Rows are points. The points of each table are mixes of a few directions, plus a little noise. How many directions does each table use, and how many do they share? Where both have some left over, give the other angles between the two spaces (their principal angles), to ten degrees, smallest first.
In the rows, zero is written as 100.

First:
array([[ 52,  42],
       [114, 117],
       [115, 118],
       [119, 123]])
Second (6 x 2):
array([[160, 112],
       [ 41,  89],
       [ 78,  96],
       [110, 102],
       [146, 109],
       [ 65,  94]])
Directions: first 1, second 1, shared 0; angles 40

First:
array([[153,  90, 123],
       [ 88,  81, 113],
       [ 63,  66, 120],
       [103, 149,  59],
       [ 65, 102,  90],
       [108,  83, 117],
       [120, 130,  80]])
Second, 7 rows:
array([[107,  99, 125],
       [103, 100, 115],
       [ 77, 105,   5],
       [107,  99, 127],
       [ 93, 102,  72],
       [112,  97, 150],
       [101,  99, 104]])
Directions: first 2, second 1, shared 0; angles 40

First:
array([[109,  94,  80, 104,  93,  97],
       [132,  80,  37, 115,  78,  98],
       [ 82, 112, 129,  91, 114,  89],
       [ 94, 101,  89, 100, 107,  61],
       [136,  77,  26, 117,  76,  92],
       [ 66, 123, 185,  83, 121, 134],
       [112,  92,  60, 107,  95,  69],
       [ 69, 121, 191,  83, 116, 159]])
Second (8 x 6):
array([[ 96, 114, 110,  94,  89, 118],
       [ 68,  74, 135, 119, 171, 119],
       [104, 126, 148,  76,  64, 144],
       [113, 126,  84,  84,  53, 103],
       [158,  58, 140,  87,  67,  74],
       [ 90, 117,  81, 101,  95, 101],
       [ 65,  92,  14, 135, 160,  53],
       [103,  93,  90, 105, 105,  88]])
Directions: first 2, second 3, shared 1; angles 70

First:
array([[ 98,  90,  90,  97,  94,  99, 119, 100],
       [122,  65,  55, 103,  35,  58, 123, 116],
       [111, 112,  91, 114, 100,  80,  75,  95],
       [ 86,  94, 114,  87, 110, 124, 120, 101],
       [ 96,  63, 121,  68,  53, 124, 131, 133],
       [105, 136,  68, 136, 148,  69,  74,  63],
       [ 81,  83, 104,  83, 111, 128, 147,  98],
       [114, 139, 155, 105, 104, 104,   5, 116],
       [103, 115,  84, 116, 119,  84,  89,  84],
       [ 83, 102, 117,  90, 125, 128, 118,  94]])
Second:
array([[103,  88,  77, 118,  94,  92, 103,  92],
       [103,  88,  77, 119,  93,  91, 102,  93],
       [ 96, 118, 130,  74, 110, 112,  97, 110],
       [100,  98,  97, 101,  99, 100,  99,  99],
       [ 97, 112, 124,  79, 108, 109,  98, 109],
       [ 88, 151, 189,  22, 129, 135,  91, 133],
       [ 96, 115, 125,  78, 109, 110,  99, 110],
       [109,  62,  32, 157,  78,  74, 107,  75],
       [ 98, 110, 118,  85, 106, 108,  98, 105],
       [110,  60,  26, 163,  77,  71, 107,  73]])
Directions: first 3, second 1, shared 0; angles 30

First (8 x 11):
array([[ 81,  92, 140,  61,  86,  90, 138,  76, 105, 126, 125],
       [134, 142,  62, 164, 134, 102,  82, 121,  98,  50,  60],
       [ 98, 129,  76, 101, 137,  84,  60, 138,  70,  77,  65],
       [122,  36,  91, 132,  33, 142,  84,  76, 120, 195, 119],
       [ 75,  58, 113,  53,  76, 110, 101,  87, 107, 106, 135],
       [ 94, 118,  91,  91, 126,  91,  87, 119,  89,  60,  89],
       [ 84, 113, 128,  72, 105,  74, 108, 101,  78, 154,  94],
       [116, 117, 101, 123, 104, 109, 141,  82, 130,  34, 110]])
Second (10 x 11):
array([[106, 111,  91, 113, 109,  95,  82, 113,  86, 117,  81],
       [ 99, 122, 112,  98, 113,  88, 122,  97, 101,  81,  97],
       [109, 136,  94, 119, 125,  81,  88, 119,  79, 113,  68],
       [ 74,  35, 136,  44,  52, 131, 169,  41, 162,  33, 185],
       [112,  60,  55, 123,  80, 123,  17, 128,  76, 173,  79],
       [105, 151, 108, 112, 133,  73, 114, 111,  85,  90,  73],
       [ 98, 127, 117,  96, 116,  85, 131,  94, 104,  73,  99],
       [113,  66,  56, 125,  84, 121,  19, 129,  75, 172,  76],
       [ 91,  86, 115,  82,  89, 107, 127,  81, 120,  74, 126],
       [ 94, 105, 116,  88, 101,  97, 130,  87, 113,  73, 114]])
Directions: first 4, second 2, shared 2

First:
array([[127,  47,  38,  94, 174, 140, 131,  77, 107, 140, 129, 154],
       [ 82, 123, 184, 101,  39,  40,  34, 127,  76,  48,  59,  82],
       [ 96, 121,  64, 105, 100, 130, 145,  91, 120, 121, 119,  73],
       [ 95, 113,  99, 102,  89, 103, 108, 101, 105, 100, 101,  85],
       [ 76, 154, 128, 108,  42,  86, 103, 113, 106,  80,  89,  41],
       [129,  19, 112,  86, 162,  80,  45,  96,  70,  96,  90, 193],
       [ 81, 152,  99, 109,  58, 108, 129, 105, 117,  98, 104,  41],
       [100,  92, 130,  98,  92,  76,  68, 108,  86,  82,  85, 112],
       [116,  66,  77,  95, 140, 113, 104,  90,  98, 116, 110, 137],
       [ 98, 113,  71, 103, 103, 124, 135,  92, 116, 117, 116,  82]])
Second:
array([[115,  58, 110, 101, 137,  85,  60,  96,  90, 102,  91, 152],
       [100, 113,  59,  71,  76, 151, 193,  97,  89, 108, 132,  63],
       [ 65, 172, 120, 162,  80,  62,  43,  99, 162, 107,  78,  46],
       [ 77, 155, 109, 134,  74,  86,  85, 101, 136, 104,  91,  51],
       [ 98, 108,  99,  98,  91, 104, 111, 101,  97, 101, 102,  90],
       [102,  90, 112,  94,  99,  92,  87, 104,  89,  90,  94, 112],
       [ 94, 105, 124, 104,  87,  79,  74, 105,  97,  85,  85,  95],
       [133,  19, 130,  42, 107,  94,  95, 114,  23,  62,  92, 171],
       [126,  44,  75,  55, 120, 134, 148,  97,  57,  99, 120, 142],
       [ 90, 134,  56, 142, 129, 114, 105,  81, 162, 144, 114,  77]])
Directions: first 2, second 3, shared 2

First (8 x 14):
array([[ 56,  86, 108, 117,  67,  43, 155, 116,  70,  99, 109,  86,  70,
        106],
       [121, 118,  71,  99,  71, 151,  73, 112,  73,  66,  70, 104,  79,
        102],
       [105, 112,  77,  94,  58, 132,  85, 102, 129,  40,  85,  99,  61,
        107],
       [116,  98, 110,  69, 136, 119,  67,  72,  96,  98, 101, 113, 129,
         96],
       [105, 107, 111,  88, 134,  84, 124,  37,  92, 149, 108, 112, 107,
         85],
       [104,  91, 109, 111, 109,  98,  78, 133, 195,  89, 120,  91, 121,
        108],
       [116, 103, 104, 110, 132, 103, 100, 100,  77, 153, 100, 105, 131,
         91],
       [ 78,  85, 109, 111,  93,  70, 118, 128,  68, 106, 105,  91, 104,
        105]])
Second:
array([[ 67, 103, 126,  96,  93,  93, 118,  94, 108,  87,  82,  74, 112,
         82],
       [ 97,  70, 106,  76, 124,  73, 110, 114,  65, 111, 137, 116, 112,
        120],
       [108, 104,  34, 107,  94,  71,  73,  93,  79, 134, 109,  96,  90,
        145],
       [101,  89, 148,  70, 147,  77,  88,  86,  93, 107, 142, 139, 100,
        101],
       [ 97, 137,  49,  96,  88,  88,  96,  93,  92, 143, 107,  95,  65,
        133],
       [134, 113, 147, 124,  97, 164,  91,  96, 153,  58,  72, 121,  94,
         46],
       [ 96, 120, 100, 111,  66, 142, 137, 121, 116,  86,  71,  78,  91,
         76],
       [101,  64,  91, 120,  92,  91,  86, 103,  95,  74,  80,  82, 135,
         97]])
Directions: first 5, second 5, shared 1; angles 40, 50, 70, 90

First (8 x 20):
array([[144,  78, 148, 168,  71, 180, 134, 126,  72, 129, 116, 129,  96,
        143, 100, 155, 142,  95,  92, 122],
       [ 92, 104,  80, 136,  85, 118, 115, 106, 109, 112, 108, 115,  96,
        114, 113, 110, 108, 104, 108, 111],
       [ 99,  99, 106,  95,  86,  73, 103, 108,  94,  84, 105, 105, 109,
         89, 102, 105,  64,  98, 103,  82],
       [ 93,  68,  69, 104,  79, 156, 109,  95, 110, 104, 122, 100,  45,
        102,  63, 100,  91,  76,  97, 103],
       [ 82, 139,  94,  55, 152,  35,  67,  79, 113,  95,  67,  75, 136,
         83, 125,  61, 119, 123, 103, 102],
       [ 91,  81,  87,  51, 101,  90,  85,  88, 104,  79, 105,  81,  72,
         73,  66,  79,  62,  81,  94,  80],
       [ 91, 103,  94,  72, 111,  75,  87,  92, 104,  89,  94,  88, 101,
         85,  95,  84,  86,  99,  99,  91],
       [108, 128, 123, 117, 115,  73, 100, 106,  93, 109,  84, 107, 144,
        111, 137, 107, 127, 123, 104, 109]])
Second (9 x 20):
array([[ 82,  71,  60, 119,  85,  84, 101, 119, 115,  92, 119,  91, 103,
        108, 108,  82,  69, 101,  99, 102],
       [147, 171, 195,  51, 137, 139,  97,  52,  62, 121,  53, 120,  91,
         82,  79, 143, 178,  95, 102,  96],
       [130, 143, 159,  69, 123, 124,  97,  69,  76, 113,  71, 112,  95,
         90,  88, 128, 148,  97, 101,  98],
       [125, 138, 152,  73, 119, 122,  99,  74,  79, 111,  74, 110,  95,
         91,  89, 124, 142,  99, 101,  98],
       [ 99,  98,  98, 100,  99,  99,  99, 102, 100, 100, 101, 100,  99,
        100, 100, 100,  99, 100,  99, 100],
       [ 80,  70,  61, 120,  85,  84, 101, 120, 116,  92, 120,  92, 102,
        107, 108,  82,  68, 101, 101, 102],
       [ 77,  67,  56, 123,  83,  82, 101, 123, 118,  91, 122,  90, 104,
        107, 109,  79,  63, 102, 100, 101],
       [ 82,  73,  63, 120,  86,  85, 102, 119, 114,  92, 118,  92, 104,
        106, 108,  84,  71, 102,  99, 102],
       [ 77,  67,  54, 124,  83,  81, 101, 123, 118,  91, 124,  91, 103,
        109, 110,  78,  62, 102,  99, 103]])
Directions: first 4, second 1, shared 0; angles 40

First (10 x 24):
array([[112,  75, 122, 110,  75, 101,  84, 104, 116, 109,  86, 111,  99,
         67, 105, 105, 114,  83,  69,  72,  81, 105,  95, 110],
       [ 96, 105,  94,  99, 105, 101, 104,  98,  94,  99, 100,  98, 101,
        106,  98, 100,  98, 104, 106, 107, 104,  99, 101,  98],
       [112,  83, 118, 109,  84, 102,  86, 103, 111, 106,  90, 109, 100,
         76, 105, 103, 113,  88,  78,  79,  86, 104,  96, 109],
       [113,  79, 121, 109,  80, 101,  82, 102, 115, 108,  90, 111,  98,
         73, 105, 105, 113,  86,  74,  74,  81, 103,  96, 109],
       [114,  78, 122, 109,  77, 101,  81, 103, 117, 110,  89, 111, 100,
         67, 107, 105, 115,  84,  69,  70,  81, 106,  96, 111],
       [104,  89, 109, 104,  92, 102,  91, 102, 107, 104,  95, 106, 100,
         88, 102, 104, 106,  93,  87,  90,  94, 101,  98, 104],
       [ 69, 151,  49,  80, 151,  98, 142,  91,  64,  80, 128,  75, 102,
        169,  89,  87,  67, 135, 168, 163, 141,  90, 111,  74],
       [ 85, 121,  79,  92, 120,  99, 116,  95,  84,  92, 109,  89, 100,
        131,  94,  95,  88, 116, 128, 127, 116,  94, 106,  90],
       [133,  48, 150, 120,  48, 103,  59, 109, 137, 119,  70, 126,  96,
         27, 115, 112, 135,  64,  29,  33,  55, 113,  89, 125],
       [ 57, 171,  33,  71, 170,  97, 154,  88,  49,  73, 136,  65, 103,
        195,  83,  82,  55, 147, 193, 187, 158,  83, 114,  66]])
Second (11 x 24):
array([[ 96,  89, 106,  69,  90, 135,  66, 102, 101,  66,  81, 100, 118,
        135, 100,  62, 116, 131, 104, 112, 124,  99, 101,  94],
       [119,  67,  85,  63,  68, 105, 137,  93, 107, 101, 120,  92, 127,
         19, 109,  62,  73,  87, 103,  54,  89, 109, 109, 101],
       [ 89, 101, 119, 152, 126,  76, 108, 114,  89, 127, 119, 106,  87,
        109, 128, 134,  86,  81,  79,  57,  52, 113, 114,  89],
       [ 98, 149, 118, 130, 136,  95, 127, 101,  79, 129,  88, 102,  85,
        149,  70, 151, 140, 116,  87, 158, 126,  88,  60,  93],
       [124, 126,  68,  94, 105, 105,  97,  59, 128, 114,  87, 101,  56,
         80,  84, 132, 112,  76, 143, 133, 119,  72, 129, 118],
       [144,  88, 106,  66,  69, 129, 131,  76, 119, 120,  85, 104, 109,
         29,  84,  93, 132,  93,  89,  90, 117,  91,  87, 109],
       [ 79,  68,  97,  86,  61,  70,  86, 131,  97,  73, 108,  95, 133,
         76,  91,  63,  71, 102,  77, 100,  99, 118,  64, 113],
       [117,  95, 134,  90,  97, 139, 101,  99,  97, 105,  79, 108, 115,
        111,  98,  93, 144, 123,  72,  93, 112, 100,  84,  90],
       [ 82,  83, 128, 117,  94, 110,  18, 119, 109,  70,  72, 115,  95,
        158, 114,  93, 118, 113,  78,  98,  90, 106, 105, 105],
       [ 89, 146,  96, 142, 171,  98, 143,  90,  70, 132, 126,  94,  74,
        155, 123, 143,  91, 103, 127,  92,  81,  95, 135,  68],
       [ 61,  88,  40,  91,  81,  38,  86, 116, 104,  64, 135,  83, 102,
         78,  99,  73,  16,  77, 141, 115,  92, 109, 111, 120]])
Directions: first 1, second 6, shared 1

First, 9 rows:
array([[130, 106,  77, 114, 125,  84,  80, 109,  98, 115, 125, 125, 107,
         95,  85, 129,  91,  98,  87,  89,  92,  69,  76, 101,  98,  96,
        112, 132, 105,  83, 101,  94],
       [ 94,  83, 122,  87,  75, 109, 130, 103, 109,  81, 105,  50, 121,
        103,  93, 112,  98, 108,  86,  70,  88, 117, 118,  92,  81, 107,
        110,  58,  99, 142,  82, 134],
       [131,  94,  72, 131, 155,  91,  53, 102, 111,  70, 161, 189, 100,
         61,  86, 155,  65, 103,  69,  57,  91,  47,  85, 108, 105, 151,
        143, 195,  99, 130, 118, 123],
       [120,  91,  39, 102, 146,  83,  38,  96, 105,  62, 117, 175, 122,
         73,  92, 153,  63,  97,  72,  50, 121,  75, 119, 117, 110,  95,
        123, 149, 124, 129, 102, 115],
       [ 97, 118,  98, 100,  94,  91, 102, 108,  78, 147,  71,  76,  82,
        131, 108,  52, 129,  95, 144, 152, 106, 115,  80,  95, 109,  59,
         73,  77,  96,  24, 107,  53],
       [ 74,  87, 127,  97,  85, 117, 117,  99,  99,  77,  95,  84,  88,
        105, 113,  68, 109, 106, 122, 103,  97, 127, 117,  97, 103, 121,
        104,  86,  84, 114, 106, 114],
       [ 79, 118, 126,  87,  63, 117, 134,  72, 117, 121,  65,  81,  90,
         97, 112,  86, 106,  90,  81, 138, 111, 108, 103, 100,  96, 102,
         58,  76, 104, 115,  91,  85],
       [ 94, 104, 127,  91,  69, 104, 138, 104,  96, 126,  84,  41,  99,
        121,  99,  78, 120, 101, 111, 122,  91, 118,  95,  89,  89,  87,
         84,  53,  94,  83,  90,  92],
       [ 83, 100, 109,  93,  87, 104, 107, 102,  89, 104,  77,  78,  92,
        117, 110,  65, 116, 102, 128, 120, 106, 126, 108,  98, 104,  84,
         90,  73,  95,  78, 103,  89]])
Second:
array([[114,  94, 104,  78,  72,  87, 116,  98, 107, 110,  84,  48, 123,
        104,  92, 124, 103, 111,  74,  84,  99, 100, 114, 104,  90,  66,
         89,  49, 119, 119,  73, 109],
       [ 81,  74, 122, 107,  99,  85,  69, 113,  73,  83,  81, 109,  49,
        117, 133,  25, 137, 143, 178, 131, 106, 114, 123, 120, 145,  92,
        106, 111,  80,  57, 136,  82],
       [ 98, 102,  49, 101, 142, 114,  76, 105,  98,  66, 116, 145, 133,
         89,  87, 133,  64,  63,  84,  58, 113, 113, 104,  90,  85, 106,
        123, 119, 109, 117,  97, 119],
       [105, 109,  61, 104, 132, 113,  89,  99, 106,  82, 118, 139, 132,
         85,  83, 142,  65,  63,  67,  67, 107,  99,  91,  88,  81, 114,
        114, 122, 110, 121,  91, 116],
       [149, 112,  70, 112, 124,  79,  84, 104, 112, 120, 140, 122, 125,
         82,  71, 171,  75,  95,  47,  68,  86,  48,  69, 101,  84, 100,
        116, 135, 118, 108,  88, 106],
       [ 73, 111, 100,  89,  86, 107,  93,  76,  98, 110,  51, 118,  77,
        103, 126,  61, 110,  95, 115, 147, 132, 115, 114, 114, 120,  82,
         60,  96, 106,  85, 108,  66],
       [114, 129,  68, 111, 127, 120, 119, 113, 103, 121, 132, 100, 140,
        103,  67, 142,  74,  44,  69,  81,  86, 102,  57,  66,  59, 109,
        110, 104, 101,  88,  86, 105],
       [ 67,  81, 152, 108,  82, 107,  96,  85, 100,  76,  87, 123,  38,
         93, 139,  36, 129, 139, 145, 141, 105, 104, 123, 121, 140, 139,
         94, 130,  74, 106, 135,  95],
       [ 93,  92, 151,  97,  61,  99, 133,  96, 103, 112,  93,  51,  79,
        109, 109,  74, 127, 127, 113, 123,  84, 104, 104, 103, 104, 106,
         91,  73,  88, 103, 100, 100],
       [109,  96, 125,  95,  75,  91, 125, 108,  99, 118,  97,  45, 100,
        114,  94,  94, 120, 118, 104, 103,  84, 100,  96,  97,  94,  85,
         96,  63,  98,  95,  89, 102]])
Directions: first 5, second 6, shared 5

First, 8 rows:
array([[ 71, 122,  97,  99, 100,  93,  85, 125,  72, 146,  79,  78,  95,
        114, 119,  99, 101, 111,  91,  84,  98,  91, 118,  99,  69, 114,
        111, 112,  89, 126,  77,  97],
       [107,  95, 101, 100, 100, 102, 105,  93, 107,  88, 105, 105, 101,
         96,  95, 100, 100,  96, 102, 104, 101, 102,  96, 100, 107,  96,
         97,  98, 103,  94, 106, 101],
       [ 81, 116,  99,  99, 100,  96,  90, 116,  81, 131,  85,  87,  96,
        109, 113,  99, 100, 108,  94,  89,  99,  94, 113,  99,  80, 110,
        106, 108,  93, 117,  84,  98],
       [157,  54, 104, 102, 100, 114, 132,  49, 157,   5, 145, 143, 110,
         70,  60, 103,  99,  77, 118, 132, 104, 118,  64, 104, 162,  71,
         81,  75, 123,  48, 147, 105],
       [ 89, 108,  99, 100, 100,  97,  94, 109,  90, 117,  93,  93,  99,
        105, 107,  99, 101, 104,  97,  94,  99,  96, 107, 100,  89, 105,
        103, 104,  96, 108,  92,  99],
       [140,  69, 103, 101, 100, 109, 121,  65, 139,  34, 132, 130, 107,
         80,  72, 102, 100,  84, 113, 122, 103, 112,  75, 103, 143,  80,
         86,  83, 115,  64, 132, 104],
       [ 60, 132,  97,  99, 100,  90,  77, 136,  60, 167,  68,  69,  94,
        120, 129,  98, 102, 116,  87,  78,  97,  87, 126,  97,  56, 121,
        114, 118,  85, 137,  66,  96],
       [ 94, 105, 100, 100, 100,  99,  97, 106,  94, 111,  95,  95,  99,
        103, 104,  99, 101, 103,  98,  96, 100,  98, 104, 100,  93, 104,
        102, 103,  97, 106,  94,  99]])
Second, 11 rows:
array([[125, 124, 122, 103, 105,  66,  98, 110, 132,  68, 149, 152, 139,
        111,  83,  89,  86,  46,  73, 116, 109, 136,  67,  77,  99, 101,
        104, 103, 136,  97, 151,  93],
       [ 98,  98,  98,  99, 100, 104, 100,  99,  97, 104,  94,  94,  96,
         99, 102, 102, 102, 106, 104,  97,  99,  96, 104, 101, 100,  99,
         99,  99,  95, 101,  94, 101],
       [ 89,  88,  90,  99,  98, 115, 101,  95,  85, 115,  77,  76,  83,
         96, 108, 105, 107, 125, 113,  93,  96,  82, 115, 110, 100,  99,
         98,  99,  84, 102,  77, 103],
       [102, 102, 103, 101, 101,  98, 101, 101, 104,  97, 106, 105, 102,
        101,  98,  98,  97,  94,  97, 101, 102, 103,  97,  98, 100, 100,
        101, 100, 104,  99, 105,  99],
       [ 82,  84,  85,  98,  97, 125, 103,  93,  76, 123,  65,  62,  72,
         93, 112, 109, 110, 138, 120,  88,  93,  74, 124, 115, 101, 100,
         98,  98,  74, 103,  63, 106],
       [125, 122, 122, 103, 105,  66,  97, 111, 132,  70, 147, 151, 137,
        111,  84,  88,  87,  48,  73, 116, 109, 135,  68,  81,  99, 102,
        104, 103, 134,  97, 149,  93],
       [117, 116, 117, 102, 103,  77,  98, 106, 123,  78, 134, 136, 126,
        108,  89,  92,  90,  63,  80, 111, 107, 126,  76,  85, 100, 101,
        103, 102, 124,  98, 135,  95],
       [ 62,  65,  67,  94,  93, 151, 104,  85,  51, 148,  26,  22,  44,
         83, 126, 118, 121, 179, 141,  77,  85,  46, 150, 132, 103,  98,
         94,  95,  47, 105,  24, 110],
       [117, 115, 116, 103, 104,  77,  97, 106, 122,  79, 134, 136, 126,
        108,  90,  92,  90,  65,  81, 110, 107, 124,  77,  85,  99, 101,
        102, 103, 124,  98, 134,  96],
       [ 91,  92,  92,  98,  98, 111, 102,  97,  89, 112,  83,  83,  87,
         97, 106, 104, 106, 118, 109,  94,  97,  87, 111, 108, 100,  99,
         99,  99,  87, 102,  83, 103],
       [ 93,  93,  93,  99,  99, 110, 101,  98,  91, 110,  85,  82,  89,
         96, 106, 103, 105, 117, 108,  95,  97,  89, 110, 106, 100,  99,
         98, 100,  89, 101,  86, 102]])
Directions: first 1, second 1, shared 0; angles 60

First (11 x 32):
array([[129,  45,  88, 125,  68,  88, 104,  75, 121, 103,  82,  99, 101,
         98, 118, 121,  57, 102,  77, 137, 126,  77,  83,  84,  44, 139,
         69, 118,  93, 171, 126,  85],
       [108,  84,  82, 115, 144,  98, 105, 109,  74,  97,  91, 130, 111,
         80, 130, 122,  44, 123,  99, 117, 115,  86, 115,  93,  66, 126,
         54,  83,  60, 195, 130,  95],
       [110,  93,  89,  99,  93,  77, 103, 102, 119, 122, 104,  98,  87,
        122, 110, 104, 121,  96,  94,  83,  97, 120,  93, 110,  79,  98,
        108, 113, 116,  75,  91, 100],
       [ 86,  81, 120, 109, 100, 116, 102, 107,  73,  78, 103, 112, 117,
        108,  90,  95,  96,  99,  99,  90,  94,  96,  93, 116, 112, 102,
         83,  89,  94, 109,  97,  97],
       [ 85, 133, 114,  77, 118,  97,  92, 158,  86, 112, 118,  98, 105,
        108,  89,  69, 158,  92, 124,  68,  67, 141, 104, 123, 134,  73,
        133,  90, 107,  21,  89, 125],
       [100, 131, 120,  78,  53, 112,  83, 105, 131, 102,  99,  55,  96,
         82,  67,  67, 143,  79, 112, 124,  89, 100,  91,  80, 144,  84,
        155, 114, 124,  24,  97, 117],
       [ 89, 100,  83, 112, 110, 104, 120,  16, 103,  85,  98, 114,  80,
        120, 103, 138,  65, 111,  79,  78, 122,  70, 110,  98,  95,  92,
         77, 103, 113, 133,  65,  65],
       [ 86, 136, 104,  91, 125, 125,  95,  97,  80,  82,  99, 101, 107,
         67,  90,  95,  82, 109, 115, 115, 101,  81, 120,  83, 136,  91,
        103,  81,  83, 116, 105, 103],
       [ 99, 118,  90,  91, 106,  86, 103,  94, 113, 115, 107,  97,  84,
        115, 102, 103, 122,  98, 101,  77,  95, 116, 104, 106, 103,  84,
        117, 106, 117,  63,  81, 100],
       [107,  92,  71, 103, 147,  64, 113, 119,  93, 131, 110, 132,  87,
        131, 136, 122, 104, 114,  96,  57,  97, 134, 109, 127,  57,  99,
         79,  98,  96, 111,  92,  98],
       [102,  87, 139, 100,  38, 131,  81, 118, 107,  76,  89,  64, 124,
         69,  65,  64, 108,  79, 106, 153,  96,  79,  78,  79, 132, 113,
        121, 106,  99,  85, 127, 115]])
Second:
array([[ 89, 135, 102,  65, 106,  88, 113, 108, 152, 102,  69,  65, 104,
         79, 113,  95, 120, 107, 104, 144, 109,  95,  83,  62, 111,  92,
         84,  92,  76, 133,  78,  94],
       [105,  84, 104, 108,  81, 107, 100,  91, 105,  92,  98,  97, 103,
        101,  96, 101,  90,  95,  93, 109, 103,  93,  97,  94,  91, 107,
         95, 105, 100, 113, 106,  93],
       [ 76,  67, 145, 117,  34, 160, 112,  89, 106,  35, 120,  86, 125,
        139,  55,  80, 119,  65,  80,  77,  68, 115, 107,  97, 102,  73,
         91,  99, 101,  92,  78,  60],
       [146, 105,  51, 102, 139,  44,  80, 100,  98, 164,  74, 110,  76,
         46, 145, 124,  50, 132, 113, 153, 145,  65,  91,  88,  75, 152,
        106, 114,  97, 138, 154, 140],
       [104, 114, 100, 100, 109, 110,  86, 127,  80, 103, 113, 105, 104,
         84,  93,  86, 101,  98, 115,  97,  88, 109, 119, 101, 110,  97,
        121,  94,  96,  80, 122, 116],
       [ 83, 108, 115,  94,  94, 117, 106, 107, 102,  81, 108,  95, 108,
        114,  86,  89, 122,  91, 101,  83,  83, 115, 104, 102, 114,  79,
        101,  92,  98,  83,  80,  90],
       [ 89, 114,  97, 103, 136,  99,  94, 118,  52, 110, 130, 132,  93,
        121,  95,  97, 117, 102, 112,  40,  79, 125, 120, 142, 119,  81,
        121,  91, 117,  39,  91, 114],
       [105,  98,  93, 114, 120, 100,  87, 112,  55, 112, 124, 128,  94,
        106,  96,  99,  95, 102, 109,  65,  90, 111, 119, 131, 104, 100,
        121,  99, 114,  62, 116, 117],
       [ 92,  84, 126, 110,  57, 140, 101, 104, 106,  63, 110,  86, 118,
        106,  72,  83, 105,  78,  94, 103,  82, 106, 108,  87, 101,  89,
        101,  99,  94, 103, 104,  82],
       [115, 119,  66,  71, 130,  35, 114,  72, 161, 146,  43,  79,  81,
         70, 152, 131,  84, 132,  95, 164, 152,  64,  57,  68,  83, 129,
         67, 108,  86, 168,  86, 105],
       [ 96,  72, 101, 117,  93,  98, 107,  72,  84,  95, 110, 118,  94,
        134,  96, 114,  96,  98,  85,  64, 100, 100,  95, 128,  90, 100,
         91, 107, 119,  88,  84,  88]])
Directions: first 5, second 4, shared 2; angles 40, 70
